Each row is a point. A path goes straight from each point to the next, and from the last back to the first. The post is the endless flat space through its rows: a point in 2 columns, a line in 3, a plane in 4, and so on, so that a path can go around it. How many times does the path go around the post? Going back the other way cancels.

Post:
[[ 0.8  1.9  4.9]
 [ 1.0 -2.6 -3.0]]
Path, 17 rows:
[[ 2.5 -1.6  3.8]
 [ 4.8  5.8  9.3]
 [ 0.6  4.3 -1.3]
 [-0.8  1.8  3.3]
 [-0.8 -7.4  1.2]
 [ 3.2 -4.5  0.0]
 [ 2.0 -0.3 -1.5]
 [-0.2  3.2 -2.1]
 [-0.8 -2.5 -2.1]
 [-0.6 -7.4 -1.4]
 [ 4.0 -0.4  0.6]
 [ 5.0  7.8  6.9]
 [ 1.4  1.7 -4.5]
 [ 0.0 -3.2 -6.2]
 [-0.3  2.5  8.4]
 [ 0.4 -3.3  0.3]
 [-2.7 -0.8  9.5]]
Times around: 3

Post (5 x 6):
[[-3.0 -1.6 -0.5  2.1 -0.7 -1.4]
 [-0.4 -2.9 -1.1 -5.1  1.7 -0.8]
 [ 5.8  0.5  0.2 -5.8  2.2 -0.2]
 [-7.7 -2.0  2.5 -0.5 -2.1  6.8]
 [-0.7  0.0 -7.0  4.5  3.0  1.0]]
Path, 31 rows:
[[ -2.7  -3.2  -1.5   0.2   6.0  -3.0]
 [  2.3   0.2   0.5   5.0  -0.3  -4.3]
 [ -2.1  -3.7   0.6  -4.9  -1.3   4.4]
 [ -1.8  -1.7   1.1  -9.3  -2.5   7.7]
 [ -2.8   1.1   0.8  -4.6  -0.3  -3.4]
 [  5.3   5.0   5.2   1.7  -0.6   1.3]
 [  0.3   2.9   3.4   3.5   3.5   2.9]
 [ -3.4   4.5   3.2  -3.1   3.0   7.5]
 [ -5.0   2.7  -4.3  -1.4   1.2   7.3]
 [ -1.6   0.8  -1.0  -1.7   4.0  -1.7]
 [ -3.2  -0.9   0.9   8.7   1.5   1.1]
 [  2.6  -2.3   6.0   0.0  -5.7   2.9]
 [ -1.5  -1.4  -2.1   1.1  -2.7   0.8]
 [ -8.0  -3.5  -4.8  -4.2   0.8   3.7]
 [  0.3   3.3  -5.9   5.3   2.6  -1.8]
 [ -7.9  -0.2   2.4   4.2  -6.5   0.0]
 [  0.9  -1.1  -6.1   0.0   0.4   5.2]
 [  0.0  -3.3   0.2  -3.6   0.2   3.9]
 [ -5.3  -4.2  -0.4   1.6  -2.2   1.6]
 [ -7.3  -1.3   4.6   7.8  -7.3  -4.4]
 [ -2.8  -2.9  -2.4  -4.7   1.1  -3.4]
 [ -1.7   0.2   4.3   0.0  -8.0  -6.2]
 [  3.8  -1.3   6.3  -3.4  -5.2  -2.3]
 [  1.5  -2.3  -2.6   4.8   0.8   0.2]
 [  2.8   0.2   2.1   1.0  -2.7   5.0]
 [ -4.4  -5.6  -5.0 -12.9   0.2   4.5]
 [ -7.2  -5.8  -5.9  -7.6   3.1   2.0]
 [ -1.8  -2.0   0.0  -4.2   2.3  -3.8]
 [ -1.4   0.8   1.7  -6.9   3.0  -0.8]
 [ -0.3   0.1  -5.6  -4.4   2.9   4.5]
 [-10.6   0.2   2.0  -3.9  -0.2   4.0]]
Times around: 2

Post, 8 rows:
[[-4.9  3.3  3.9  3.3  2.5 -4.2  1.7 -2.1 -0.1]
 [ 1.7  1.0 -1.9 -0.3 -3.3  4.2 -6.7  5.5 -0.4]
 [ 3.3 -3.5 -1.7 -0.1 -7.0  3.2 -0.8  3.2  2.0]
 [-2.0  1.3  6.3  0.1  1.7 -3.1  0.3 -6.4 -0.6]
 [ 4.9 -2.3 -5.8 -1.0 -1.4  4.9 -1.9  1.8 -2.0]
 [-4.8 -2.1 -3.0 -2.1 -2.0  0.5 -4.3  0.0  0.1]
 [-1.8 -0.8  6.7 -3.0  3.9 -6.2 -0.3 -1.0  1.1]
 [ 0.8 -2.4  3.8  2.8  1.7 -8.4  0.9 -1.7  0.6]]
Path, 23 rows:
[[  0.7  -2.6  -0.7   3.5  -7.3  -5.8  -0.9   0.9   1.1]
 [ -1.4  -1.6   2.7   0.4  -7.5  -4.4   0.2  -4.4  -0.7]
 [  2.8   4.0   2.6   0.2   1.3  -3.6  -2.7   0.0   2.0]
 [  1.7   3.0   1.3   1.2   0.9   0.3  -3.5   5.8   3.6]
 [ -5.0  -6.6   3.0  -2.3  -0.3   1.3   3.4  -9.9   1.8]
 [  0.9  -1.6  -9.1   1.4   4.8  -2.3  -0.7   0.6   0.3]
 [  6.0  -1.3 -10.6  -2.2   6.1   4.2  -0.2   0.6  -3.3]
 [  1.5   1.5   3.1   0.5   5.0   3.1  -4.4   2.9   0.2]
 [  1.7  -9.8   2.6  -7.4  -1.5   0.3  -2.5   3.5   0.8]
 [  4.3   2.0   8.2  -5.0   2.2  -0.7   1.7   4.0  -4.0]
 [ -0.9  -4.2   0.2  -3.9  -2.2   1.2  -3.5  -5.3  -4.9]
 [  1.6   1.7   3.0   2.1   2.9  -9.7   2.4   2.7  -2.1]
 [  1.7  -0.7  -6.3   1.1   6.1  -5.9  -0.6   2.2  -1.9]
 [  0.2   0.0  -1.3  -2.2   0.7  -0.8   1.5   1.8  -2.0]
 [  7.5   5.3   7.9  -2.0   5.7   2.0   3.4 -10.6  -2.0]
 [ -5.4   3.5   2.6  -0.2  10.2  -5.4  -0.2  -3.9  -1.4]
 [  5.2 -11.4   1.0  -5.7  -4.2   0.7   2.1   1.9   2.2]
 [ -5.8   5.6   0.2   6.2   1.5   2.3  -1.3  -4.1  -3.1]
 [ -1.8   8.3   0.1   6.9   3.1   2.2  -9.2   4.4  -5.5]
 [  1.8  -0.3  -0.5  -0.5  -5.2   2.4   1.1   0.7  -0.1]
 [  4.0  -2.9  -0.5  -1.5   3.6  -9.4  -0.9  -7.7  -0.8]
 [  2.6  -5.7  -0.4   1.0   3.0  -6.4   1.0   0.0   3.4]
 [  0.7  -6.5   0.3  -2.7   0.6  -7.3  -0.4  -0.8   5.8]]
Times around: 2
